Each row is a point. The points of each table are mixes of a few directions, plus a little noise. How many directions does each table use, and how many do they share? Where both have some left over, give the other angles between the two spaces (their principal angles), to ten degrees, smallest first.

First (5 x 2)
[[  4   0]
 [ 29  -4]
 [-84  12]
 [ 22  -3]
 [ 30  -4]]
Second (5 x 2)
[[ -8 -57]
 [  4  30]
 [  5  34]
 [  6  41]
 [ -7 -48]]
Directions: first 1, second 1, shared 0; angles 90

First (6 x 3)
[[-13 -21  -5]
 [-34 -54 -14]
 [ 35  55  14]
 [-19 -30  -7]
 [ 41  66  17]
 [ -9 -15  -4]]
Second (4 x 3)
[[ 20 -25   6]
 [-51  53  -3]
 [ 25   5 -40]
 [  6 -34  37]]
Directions: first 1, second 2, shared 0; angles 70

First (5 x 4)
[[ 18 -33 -16  11]
 [ -9 -15   3   7]
 [ -7 -45  38  36]
 [ 23  15   9  -1]
 [-26  80 -34 -54]]
Second (6 x 4)
[[-49  64 -27  17]
 [-23 -34 -31 -12]
 [ 36 -28  25  -6]
 [ 56 -43  40 -10]
 [-33  17 -26   3]
 [ 14  23  19   9]]
Directions: first 3, second 2, shared 1; angles 40

First (7 x 8)
[[  8  12 -12  67   5  -2   4 -39]
 [-27  11  16  15   0  38  40   9]
 [-32 -22 -21 -45 -26 -43 -18  63]
 [ 19  18 -20 -51 -31  18  -3  26]
 [ 66  37 -44  35 -18  18 -17 -46]
 [ -4  -7  56 -13  30 -18   4 -47]
 [-30 -49  26  -9  39 -10  -9  34]]
Second (8 x 8)
[[  2  13  19  42   7 -50  -5 -76]
 [-29 -19  40 -40   6 -69 -14 -15]
 [ 16  -4 -33 -10  -5  55   1  53]
 [ 30 -15 -28   0   6  -7 -34  11]
 [-40  13  26 -24 -11  37  47  28]
 [ 26 -24 -28 -19   6 -10 -41  28]
 [ 16  30  -2  72   2  -2  12 -70]
 [-22   7   6 -21 -10  47  34  40]]
Directions: first 5, second 3, shared 3

First (8 x 9)
[[ 48  93 -43 -13 -10  -9  -1 -71 -51]
 [ 12  12  -1 -14  -4 -10  -4   1  -5]
 [-46 -23 -16  82  20  57  22 -47   2]
 [-20 -49  27  -6   2  -4  -3  48  28]
 [-32 -54  22  17   8  12   4  33  28]
 [ 25  30  -7 -26  -8 -18  -6  -5 -13]
 [ 36  46 -12 -34 -11 -23  -8 -13 -22]
 [-22 -55  31  -8   2  -5  -3  54  32]]
Second (10 x 9)
[[ 36   4  16  44 -20  27  33 -60 -21]
 [ 29  19  -5  14 -24 -15  12 -34 -32]
 [ 31 -12   0 -15  -4 -12  18  19 -16]
 [ 36  -1  17  40 -17  28  35 -52 -20]
 [-33  39 -20 -71  39  -3 -51  43  40]
 [  0 -15   2  34 -23 -14  12 -17 -20]
 [-56  -9  -3 -48  47  15 -39  64  60]
 [  9 -12   3  15 -12  -7  13  -4 -14]
 [-36 -16  -6 -62  44   0 -31  82  47]
 [-16   1  -3  49 -32 -21  -1 -39 -24]]
Directions: first 2, second 4, shared 1; angles 30

First (10 x 12)
[[-29  44 -27  -3  30 -40  46  -1 -27  14  -6  -3]
 [ -3   0 -11  21 -61  51  15  19   7 -27 -35 -25]
 [ -2   4  -2  -2   9  -9   3  -2  -3   4   3   2]
 [ -9  19   0 -21  71 -65   5 -19 -18  32  31  23]
 [  8 -18   0  23 -75  68  -4  20  18 -33 -34 -25]
 [-35  48 -41  19 -32  10  66  19 -22 -13 -44 -30]
 [ 27 -35  35 -23  49 -29 -54 -22  13  21  47  33]
 [-15  19 -19  11 -23  13  29  11  -8 -10 -24 -17]
 [ 24 -38  21   7 -38  44 -37   5  25 -17  -2  -2]
 [ 33 -43  45 -31  69 -43 -69 -30  16  30  63  44]]
Second (8 x 12)
[[-28 -14 -22 -31  11 -33 -40 -46 -21  53  -1  21]
 [  4 -18  -1  -6 -15  13 -24 -12   5   5   2   0]
 [ 39 -18  23  23 -41  60   0  31  32 -51   4 -22]
 [  1  56 -30  -4  43 -30  65   3 -18 -11  35 -24]
 [-46  41   1   3  59 -74  41  11 -32  32 -31  31]
 [ 30 -66  15  -3 -69  70 -75 -15  32 -12   1  -6]
 [-25  23  -3  -1  33 -41  21   2 -19  20 -13  15]
 [ 25  -5  16  19 -21  35  11  26  20 -36   2 -15]]
Directions: first 2, second 3, shared 1; angles 60

First (9 x 14)
[[ 36 -55 -37  12 -20  17 -12 -20  48   3 -35  37  48  20]
 [-14  10  22 -23   5 -18  11  17 -33  -5   8 -10 -37  13]
 [-10   7   7  15  -9  26 -19 -24 -12  13 -39  -9  15  -5]
 [ 51 -49 -62  26   2 -13  13  21  68 -33  51  62  34 -23]
 [-25   8  33  -9  -2  -3  -2  10 -68 -14 -23   0 -45   3]
 [ 33 -42 -28 -14  -8 -10   8   0  49   3   2  21  24  32]
 [-55 105  38  30  25  22 -13 -14 -34  22  29 -73  -7 -68]
 [-37  45  32  16   8  11  -9   2 -61  -7  -4 -21 -30 -36]
 [ 22 -28  -6 -52  -2 -31  22   8  41  18  11  -8  -1  64]]
Second (8 x 14)
[[ 15 -28 -50  16   2 -27   4   1   6  -4 -27  34  25  35]
 [ 16   8  11 -47  16 -30  35  33  54   0  92 -23 -22   1]
 [-20  -5 -10  57  -9  24 -30 -16 -69 -21 -69  36   4 -25]
 [ 24 -37 -22   8 -12   9  -5  -6  26  -6 -14  30  23   5]
 [-18  38  76 -40  -8  44  -8 -16  14  29  24 -69 -20 -26]
 [-21   0 -35  39  -1  -8 -20 -25 -54  10 -91  17  24  36]
 [ 14 -11 -19 -17   4 -20  13   4  31  11  12  -1  12  30]
 [-12  33  48 -19  10   7  12  26  -7 -18  72 -25 -45 -54]]
Directions: first 4, second 4, shared 3; angles 70

First (10 x 20)
[[-39 -12   2   0   0  57  52 -20  19  26 -63 -33  39  34 -57  54  -9 -15
    2  40]
 [ 40 -47  41  33   3  49  27  14  -7  11   1 -20   7  28  20 -16  18 -29
  -51 -18]
 [ 23 -10 -30  44  26  15 -68 -35  -1   8  34   6   9 -26  14 -40  -1  -2
    5 -32]
 [ -4  -6   1   8  -4  60  33 -20  15  38 -66 -39   9  33  -6  50 -20 -43
   14   9]
 [-35  34  24 -81 -14 -83  43  28   2 -52   8  48 -31 -14 -16   4  11  62
   -3  37]
 [ 38  -7  27 -19  43   1 -10 -57  26 -28   6  49 -44 -25  40 -50  12  37
  -32 -18]
 [-24  39 -17 -31 -31 -62  -4  41 -15 -11  12   5 -14 -10   0  20 -10   7
   36   9]
 [ -1   7 -15   8  -6 -35 -33  20 -17 -12  43  10   4 -19   2 -23   6  12
    6 -10]
 [-29  23 -66  21  20 -21 -81 -40   3   0  34  16  24 -44 -29 -20 -12  26
   43  -4]
 [ 30 -22  35  16 -37  19  42  67 -25  21  -8 -41  -3  42  30  22   4 -55
  -19 -13]]
Second (9 x 20)
[[ -3 -14  29 -47   3 -38  31  -3  31 -71 -37 -14 -22  -1  93 -15 -66 105
    6 -36]
 [-15  -5  -8  25 -11  14  -4 -18 -30  54  36   6   8  25 -47 -15  -2 -48
    4  -5]
 [ 37  19 -23  42   4  34 -15  29 -15  25   5   7  23 -18 -61  38  58 -58
  -11  45]
 [ 27  -4 -14  53  -1  19  12   6 -25  53  32  21  15   7 -53  16  13 -51
    5   3]
 [  2   7  10 -25  -3  -4   2   8   7 -44 -29 -21  -1  -4  31  -2 -20  46
   -7   8]
 [ 13 -17 -16  35  25 -15   6   0  26  49  32  55 -11 -24 -12  24  52 -56
   17 -23]
 [-84 -22  12 -59   6 -44 -21 -52  36   6  14  13 -37  10  51 -50  -4   3
   16 -51]
 [ -3  13   8 -40   4  -7 -13  13  23 -60 -42 -22  -5 -19  41   4   5  45
  -11  17]
 [ 24  22   1  16 -27  41   3  18 -52 -11 -13 -44  31  24 -42   1 -35  14
  -20  41]]
Directions: first 5, second 4, shared 0; angles 40, 70, 70, 90

First (8 x 24)
[[-25 -14  26 -70  37 -38 -14  21 -35  23 -15 -12  53   7  25  20   4 -47
  -27  -7 -19   3  33 -66]
 [ 11   6 -34  35 -46  23 -23  19  29   5  49  49  -1 -40 -25  -3 -22  -1
   -4  24  20  -9 -47 -22]
 [  0  43 -39  42 -19 -34  66 -36  16  57 -49  -1 -63 -22 -14 -11  18 -41
    8  21 -20  31 -11  13]
 [ 28  -5   7   8 -30  -3 -31 -29   2 -14  13  20 -12  -5 -19  16 -29  32
   20  -5  -6   0  22  25]
 [ 10  -9 -11  24 -22  39 -28  19  19 -27  45  24   8 -11 -13  -6 -15  30
    3   6  25 -17 -31   6]
 [-37   2  30 -48  73 -32  55  -1 -35  14 -71 -68   9  44  44  -8  48 -34
  -15 -20 -21  14  38  -3]
 [-23  -1  26 -25  57 -11  46  -4 -22  -5 -54 -60  -3  42  33 -13  41  -5
   -4 -20 -10   6  26  23]
 [ 35 -21  -7  34 -51  55 -70  10  27 -52  79  50   8 -19 -31   5 -46  67
   17   3  32 -28 -29  23]]
Second (9 x 24)
[[-14 -45  -5   6  18  60 104   5 -19  45  -1  83 -17 -49  -8  21 -30 -15
   43  38  64  49 -27 -51]
 [ 39  23   3  22 -60 -69 -31  28  -9  41 -23 -60 -38  14  20 -53  43 -15
   38 -13   7  64 -13  22]
 [-25 -41 -19  42  14  42  75   6  10 -17   9  48 -26  -1 -25  32  -4   7
   44  19  54  28 -27  10]
 [ 43  32  19 -24 -45 -60 -57  13 -25  59 -23 -51   0 -10  35 -56  22 -17
    1 -10 -16  34  11 -15]
 [  4  38   6 -45   8 -23 -59 -15   5 -15   6 -37  31   9   7  -6 -18  -2
  -69 -26 -75 -65  27  -2]
 [-33 -12 -14  22  32  27  -4 -15  31 -78  21   8  14  35 -26  42   0  27
  -17  -7  -8 -52   7  40]
 [-32 -17  -8   8  37  38   5 -17  20 -59  19  24  22  17 -22  41  -9  23
  -18   2  -2 -48   8  18]
 [ -1   8 -11  -7  -3  -4  30   3   0  18   4   4 -17  -7  -7  -1 -20 -17
   -8  -8 -15   3 -11  -7]
 [ 15  12  26 -23  -4 -13 -64  -8 -13   7 -11 -20  37  -5  25 -19  17  10
  -15   4  -8 -10  25 -15]]
Directions: first 4, second 4, shared 0; angles 40, 40, 70, 90

First (9 x 32)
[[ 11  18 -25   6 -21   0  16 -14  15   7  -8  -9  21  -7 -25  -5 -28   9
  -16 -11 -10  -6  -6  -2  10  13  16 -24 -23 -17   5  14]
 [ 16 -12   8   2  20  32 -17  -4  12  13  10   6  -1  14  -2   3  22 -17
   11 -22 -15 -21   6  -6 -15 -19  13  -7 -18   4  -4  -6]
 [ -1  11 -12  -1 -14 -13  11  -4   1  -4 -10  -6  15 -11  -9  -4 -14   8
   -8   3   0   6  -5  -1  10  11   6  -9  -1  -6   7   8]
 [ -1  12 -33  22 -46   7  29 -24  13   2 -28  -3  12  -7 -23   2 -36  10
  -20   4 -27 -16 -28  -6   5  31  23 -19   3  -4  -2  19]
 [  0   6 -24  31 -38  17  23 -20  13  16   3   1 -37  16 -14   7 -49  15
  -26   5 -11 -19 -12  11  -4  27 -13   6  -9 -13 -23  12]
 [-14 -15  23  -1  14  -4 -10  14 -16  -5  15   8 -37  11  26   5  13  -1
    9  16  17   9   8   9  -8  -7 -31  32  23  11 -12 -12]
 [ -7   9  24 -22  30 -46 -10  33 -20   0  56  -7 -51  11  24  -7 -19  22
   -7  14  70  46  47  35  15 -12 -78  43 -16 -28  -9 -15]
 [ 11  -2  11 -26  31  -2 -20   8  -1 -11 -15  -3  59 -20  -1  -8  49 -20
   24 -18  -9   4   3 -20   3 -25  39 -27  -3  12  28  -6]
 [-13 -26  29 -11  25   9 -22  11 -16 -18 -22  13  19  -8  25   5  63 -26
   33   8 -16  -4 -12 -20 -15 -19  23   6  44  40  10 -14]]
Second (9 x 32)
[[  6 -35 -34  50  71   8  -2 -16 -34   1 -34  60  47   7  13 -28  40  18
  -19  -7  15 121  17  10 -44 -53  13 -16  10 -25   9  -3]
 [ -3  18  17 -26 -36  -5   1   8  18   0  18 -30 -24  -3  -7  15 -21  -9
    9   3  -8 -62  -9  -5  22  26  -6   9  -6  13  -4   1]
 [  2 -12 -11  15  23   3   0  -5 -11   1 -11  19  14   2   5  -9  12   5
   -6  -2   5  38   5   3 -14 -16   4  -5   4  -8   3  -1]
 [ -4  27  26 -37 -54  -6   1  12  25  -1  27 -45 -35  -6 -10  22 -30 -13
   14   5 -11 -91 -13  -7  33  41  -9  12  -8  20  -6   2]
 [  2  -8  -8  11  17   2   0  -4  -8   0  -8  13  12   2   3  -7   9   4
   -5  -1   4  28   4   3 -10 -12   3  -4   2  -6   2   0]
 [  1  -1  -1   4   4   0   0  -1  -2  -1  -1   3   2   1   1  -1   2   1
   -1   0   0   6   1   1  -2  -3   1   0   0  -1   0  -1]
 [  3 -18 -17  24  34   4  -1  -8 -16   1 -16  29  23   4   7 -14  20   9
   -9  -3   8  59   8   5 -21 -26   6  -8   6 -12   4  -1]
 [ -4  23  22 -32 -46  -5   1  10  22  -1  22 -38 -29  -5  -9  18 -25 -11
   12   4 -10 -77 -11  -6  28  33  -8  10  -7  17  -6   1]
 [ -1   6   7 -10 -13  -2   0   2   6  -1   7 -11  -8  -1  -3   6  -8  -3
    3   2  -3 -23  -2  -2   8  10  -3   3  -2   5  -2   1]]
Directions: first 4, second 1, shared 0; angles 70

First (8 x 32)
[[ -8  -3   7  10 -10  21  24 -14 -12 -21   1  -8  -1 -13  -9 -15  -1  14
   -2  -7 -14  -2  -3  -8   7   1  -7   5  15  20   2 -19]
 [-13   4  12   5 -15  20  27 -16  -4 -35   7 -17  -1  -9  -4 -19  -7  19
  -11  -3 -14  -8  -6   3   6   4  -3   9   5  20  -4 -18]
 [ 45 -25 -41   1  50 -51 -74  45 -10 121 -31  65   5  10  -3  57  34 -63
   50  -3  38  33  24 -37 -15 -17  -4 -32  13 -50  24  44]
 [-12   7  11  -1 -13  12  19 -12   4 -33   9 -18  -1  -2   2 -15 -10  17
  -14   1 -10  -9  -7  11   4   5   2   9  -5  12  -7 -11]
 [-32  32  29 -20 -33  13  31 -21  33 -86  30 -54  -3  15  21 -31 -35  39
  -48  17 -14 -31 -21  56   2  15  19  24 -44  14 -30 -10]
 [-10  -2   9  10 -12  23  27 -16 -12 -25   2 -10  -1 -14  -9 -17  -1  16
   -4  -8 -15  -3  -3  -8   8   2  -7   6  15  22   2 -21]
 [  4 -10  -4  11   3   8   5  -2 -15  11  -7  10   0 -11 -10   0   9  -2
   11  -9  -4   7   4 -19   3  -3  -9  -3  20   7   9  -8]
 [ 26  -3 -24 -15  30 -47 -59  35  16  69 -11  32   3  24  13  39  11 -40
   18  11  33  14  11   2 -15  -7  10 -18 -20 -45   3  42]]
Second (10 x 32)
[[-23  -5  26  17   6  15   5 -33 -18 -30   5 -16 -22  10 -14 -10  16  11
   15  -7 -10  15  -2  15  29  -9 -21   2  18  19  -6 -16]
 [ 21  44   8  31  41 -21 -20   8  34  10 -12  33 -23   7  47  15   3  -9
  -48   0  -4   5 -14   1  13  43  -1   9  -6 -33  40  18]
 [ 25  -4  57 -36 -48 -27 -18  26 -29  -2   8 -15  25 -44 -30   8  29  -8
    5 -27   3  27 -14   0   7 -10   5  -4   1   3  15  -3]
 [ 44 -25  49 -29 -28 -21  13  -6   2 -30 -16 -22  30 -18 -34 -14  -3 -32
   -5  -1   7  35 -21  32  11   6 -21 -14   3 -25  29 -15]
 [ -5 -27 -36 -31 -27  -9   2   5 -28  85 -11  18  40   5   7  -3 -51   4
   81 -17   3   8  29 -27 -53 -44 -10 -28  14 -39 -32  29]
 [-22  31  12  43  38  16  -8 -14  15 -43  11   1 -47  12  15   5  34  13
  -45   7  -9 -10 -10   8  39  25   3  23  -1  31  12 -12]
 [-23 -33 -77   1  12  45  43 -12  27 -34   6 -21   3  26 -17 -18 -26   2
   -8  51  10 -54  18   5 -24  -7  18   5 -22  36 -40 -20]
 [  4  34 -42  12  23  -1 -14  39  34  10  10  22 -12  -3  33  21   8   5
  -55  19   7 -42   2 -22 -15  29  42  20 -29  12   5  14]
 [ -2  -5  41 -13 -25 -11 -12  -2 -33   6   4  -8   6 -16 -16   1  15   5
   28 -27  -5  28  -4   0  11 -18 -12  -6  16   0   1  -2]
 [-21  -9 -37   6   8  14   9 -12  -5  27  -3   8   1  19  10  -5 -25  11
   32   4  -1 -11  18 -12 -19 -17  -5  -7   6  -4 -25   9]]
Directions: first 2, second 5, shared 0; angles 40, 60

First (11 x 32)
[[ -30   -4   10   35   29   -8  -12   14   20   26   -7  -38  -25  -40
     1    9   -4   -3   -8   12    8  -27    8   40    3   16    3    5
     6   -1    9   -5]
 [  92   12  -24 -101  -85   19   37  -37  -59  -76   17  110   70  110
    -9  -25   12   16   22  -26  -21   74  -25 -117   -4  -41   -8  -16
   -17   11  -25   12]
 [ -40  -13  -20   29   11    8  -18   -6   11   -4    4  -12   -8   19
    28  -17    1  -37   17  -37   -9   17    8   12  -22  -22  -15   -5
   -13  -40    2   -3]
 [ -27   -2   14   34   31   -8  -10   15   22   29   -7  -40  -25  -46
    -2   13   -4    0  -11   17   10  -31    8   42    6   19    6    7
     8    4    9   -5]
 [ -18    1   14   24   25   -9   -7   13   16   26   -8  -34  -20  -44
    -7   14   -5    7  -14   22   10  -30    6   36    9   20    9    7
     9   11    9   -4]
 [  10    4    6   -7   -1   -2    4    2   -3    3   -2    1    0   -8
    -7    6    0   11   -6   11    4   -6   -1    0    7    8    5    2
     4   12    0    1]
 [ -21    0   13   27   27   -9   -7   13   18   25   -7  -34  -22  -42
    -4   12   -4    3  -11   17    9  -29    6   35    7   20    6    7
     9    7    8   -3]
 [  21   -1  -23  -33  -36   15    8  -20  -21  -38   11   46   29   65
    13  -22    6  -14   22  -35  -16   46   -8  -50  -15  -33  -13  -12
   -15  -19  -12    4]
 [  19    0  -13  -25  -24    8    7  -14  -15  -25    7   33   21   40
     5  -13    4   -5   13  -18  -10   29   -6  -34   -8  -19   -7   -6
    -9   -7   -7    4]
 [  -7    5   20   17   23  -11   -2   17   14   29   -8  -31  -19  -49
   -13   19   -5   17  -19   32   13  -36    3   33   15   28   12    8
    14   22    8   -3]
 [   1    2    3   -1    3   -1    2    2    0    4   -2   -3   -1   -7
    -2    2   -1    5   -3    6    2   -6    0    3    4    5    2    2
     3    5    0    0]]
Second (8 x 32)
[[  12    2   -4   -5  -18   17   -2  -15  -20  -24    4    4    9   13
    -6   -4   -5    0   -1   -4   -3   23   -2  -22    5   -4   12    7
     2    9  -12    0]
 [  20    6    5   -9  -19   17    2  -20  -21  -25    5    8   12    1
   -16    2  -12    9   -2    1   -3    9   -8  -26   10    1   11    2
    16   24  -12   12]
 [  36   24   58  -20   23  -20   32  -19   15   25   -6   19    4  -99
   -51   48  -39   55   -6   38    3 -121  -32   13   30   34  -24  -36
    87   87   12   78]
 [  11    8   23   -7   14  -13   13   -3   11   16   -4    6   -1  -43
   -18   20  -14   22   -2   16    3  -54  -12   11   11   15  -13  -16
    34   32    7   31]
 [ -28  -12  -17   15   15  -15   -9   26   21   22   -4  -13  -14   19
    27  -12   21  -20    3   -8    3   14   14   25  -17   -7   -7    5
   -34  -44   11  -28]
 [  -7   -6  -17    5  -12   10   -9    2   -9  -13    3   -4    1   31
    13  -15    9  -16    2  -12   -2   39    8  -10   -7  -11   10   12
   -23  -21   -7  -22]
 [ -36  -18  -36   19    3   -4  -19   27   10    7   -1  -18  -12   53
    41  -29   32  -37    5  -21    1   59   24   14  -25  -19    4   18
   -60  -68    4  -53]
 [  -7   -5  -14    4   -7    6   -7    3   -5   -8    2   -4    0   24
    11  -11    8  -12    1   -9   -1   29    7   -5   -6   -8    7    9
   -20  -20   -4  -18]]
Directions: first 2, second 2, shared 0; angles 40, 40
